Rows are points. To make a cloud, some directions were put in groups of two or more. Within a group, all points are equally far from the middle, so they leave a hole (a ring in 2 directions, a hollow ball in 3). The other directions are filled evenly. Then the cloud was stretched, turned, moved and blurred a little. How many holes are there, and how many directions does each take, smallest first?

Cloud (13 x 2):
-4; 0
-58; 77
43; 28
-26; 3
-28; 5
7; 45
-44; 25
-12; 6
23; 6
37; 53
28; -8
-55; 33
27; -22
Holes: 0

Cloud, 13 rows:
-46; 42
-17; 60
-55; 22
15; 7
23; 21
23; 20
19; 46
-9; 41
41; 16
-73; 13
32; -27
-29; 22
-30; 1
Holes: 0

Cloud (19 x 3):
12; -61; 20
-4; -10; -52
4; -18; -54
-4; 23; -56
-2; -48; 21
23; 43; 11
34; -58; 34
7; -48; 29
-47; 3; -19
-1; -46; 24
38; -5; 32
-23; -1; 44
47; -5; 25
-29; -20; 22
-27; -10; 36
7; 49; -45
46; -49; 36
-54; 24; -31
11; -30; -54
Holes: 1 (2)

Cloud:
-54; -24; 19
36; -38; -33
17; 43; -43
7; -38; -39
33; -39; -11
-14; 26; 19
-17; -40; 42
24; 36; -52
-39; -37; 47
-24; -6; -39
-30; -47; 3
32; -7; -8
-6; -60; 4
-49; 29; 21
27; -41; -37
22; -31; -48
19; 41; -48
13; 45; -43
14; 40; -27
-6; -11; -50
-37; 44; -17
Holes: 1 (3)

Cloud (22 x 3):
60; 9; 22
-76; 78; 30
-10; 25; 8
-24; -30; -29
-56; 32; 51
28; 7; 1
38; 13; 17
21; -1; 38
28; 25; 73
-5; 17; 6
-31; 8; -4
-14; 41; 64
-11; 25; -18
28; -56; 41
-3; 33; 21
-30; 56; 14
39; 9; -4
-5; 20; 21
-56; -17; 10
12; -20; -33
-58; -33; 20
35; -44; -8
Holes: 0

Cloud (32 x 4):
42; -15; -37; 32
25; 11; 26; 59
-9; 30; -30; -43
-14; 14; 3; 41
-3; 33; 51; -43
41; -35; 43; 31
45; -19; 11; -53
59; 31; 36; -26
30; 62; 17; -42
-16; 23; -29; -39
27; 3; 44; 54
-30; -28; -23; 12
64; 19; 37; -8
11; 11; 40; -63
25; -8; 52; 49
-11; 22; 55; -32
-33; -16; -25; -19
2; 50; -17; -41
-4; 49; 41; -34
-14; -16; 58; 13
-7; -25; 57; 24
2; 14; 37; 51
-6; 18; 32; 45
-12; -20; -8; -64
11; 11; 11; 59
43; -28; -19; -45
56; -30; 18; -21
-9; 43; 45; -28
-27; 7; -29; -28
-32; -1; -25; -10
42; 0; -28; 40
16; -60; 29; 31
Holes: 2 (2, 2)

Cloud:
-4; 61; -14; 30
76; 33; 2; -3
-50; -12; 8; -7
17; 64; -17; 3
32; -12; 42; 5
-21; 65; 30; 37
-22; -4; -62; -30
34; 50; -16; 7
21; -20; -13; 37
25; 10; 3; -62
-55; -7; 24; 24
-8; 78; -17; 2
58; 15; 12; 26
12; -49; -10; 20
-28; -9; -60; -23
-21; 2; 34; 40
-63; 4; 12; -9
35; 36; 14; -47
31; 20; 42; -16
9; 30; -29; 34
-5; -48; -24; 8
-21; -36; -33; 13
-9; -8; -52; -47
23; 20; -64; -36
-13; 33; -65; -14
73; 26; 11; 8
45; -21; -21; 29
-35; 39; 43; 7
-13; 30; -64; -4
Holes: 1 (3)

Cloud:
51; 26; -62; 54
23; 8; -8; 33
-43; -34; -5; -20
-54; 37; -6; -2
-40; -4; 57; -28
-6; -39; 25; -37
32; -18; -55; 68
-65; 4; -7; -55
-28; 40; 34; -11
-30; 63; -10; 25
-34; -37; 10; 26
-25; 9; 59; -6
-2; -40; -1; 16
31; -44; -14; 15
5; 29; -17; 8
42; 16; -30; 46
-26; 9; -4; 20
14; 4; -10; 36
21; -21; -41; 65
20; 12; -12; -5
2; 45; 18; -48
73; 23; -24; 25
31; 17; -1; 50
-11; 33; 41; -32
16; 12; -33; 49
-39; 64; 48; -63
-13; -2; -31; 31
Holes: 0

Cloud, 54 rows:
-3; 35; -7; 33; 9; -32
21; 49; 63; -24; 9; 34
-26; -31; 10; -7; -23; 9
-12; -4; -73; 12; 27; -46
54; -4; 10; -10; 46; -58
10; -15; -42; -49; 40; 39
-4; -23; 1; 16; -8; 38
-8; -20; -53; -16; 38; 30
50; 43; 31; -44; 36; -28
-21; 32; 22; -32; -61; 66
53; 22; -70; -71; 55; -26
39; 18; 39; -26; 21; -33
4; -22; -17; 39; 3; 40
-3; 15; 77; 49; 5; 28
-46; -6; -22; -11; -5; 5
-5; 62; 50; -35; -19; 12
-10; -33; 8; -29; -83; 0
30; 61; 4; -2; 27; -28
71; 20; 37; -55; 8; -17
-19; 17; 24; -4; -31; -5
43; 70; 71; 25; 6; -5
60; 11; -9; -45; 38; 29
85; 16; -37; -74; 55; -35
9; 10; 63; -5; 17; -6
19; 20; -7; -42; 46; 77
-15; 13; 20; 18; 80; 53
16; -13; 5; 7; 31; 35
15; 22; -14; -5; 77; 37
-33; 0; -7; 21; 9; 42
-27; 17; 31; 2; 0; -52
47; -48; -35; -36; 15; -5
0; -6; -25; -23; -4; 70
12; -24; -57; 3; 59; -19
47; 36; 10; -54; -66; -13
-35; -20; -10; 54; -17; 17
24; 32; 15; 1; -38; 53
-33; -4; 43; 58; -17; 28
13; 36; 13; -35; -38; 64
8; -17; 3; 53; -3; 42
-21; -32; -38; 23; -8; -10
-35; -17; -46; 15; -23; 20
-9; 5; 55; 6; 27; -16
-46; -28; -31; 26; -33; -15
-19; 16; 9; -1; 20; 17
-29; 26; -25; 14; 27; -65
2; -24; -20; 2; -45; -31
-3; 36; -5; 29; 33; -31
28; -17; 44; 7; 2; 45
-18; -30; 26; -35; -3; 44
40; 54; -28; -24; 45; 2
-19; 46; 48; -13; 3; 14
-40; -10; -27; -6; 23; -8
12; 29; 15; -58; 44; -28
0; 42; 12; -27; 7; 39
Holes: 0
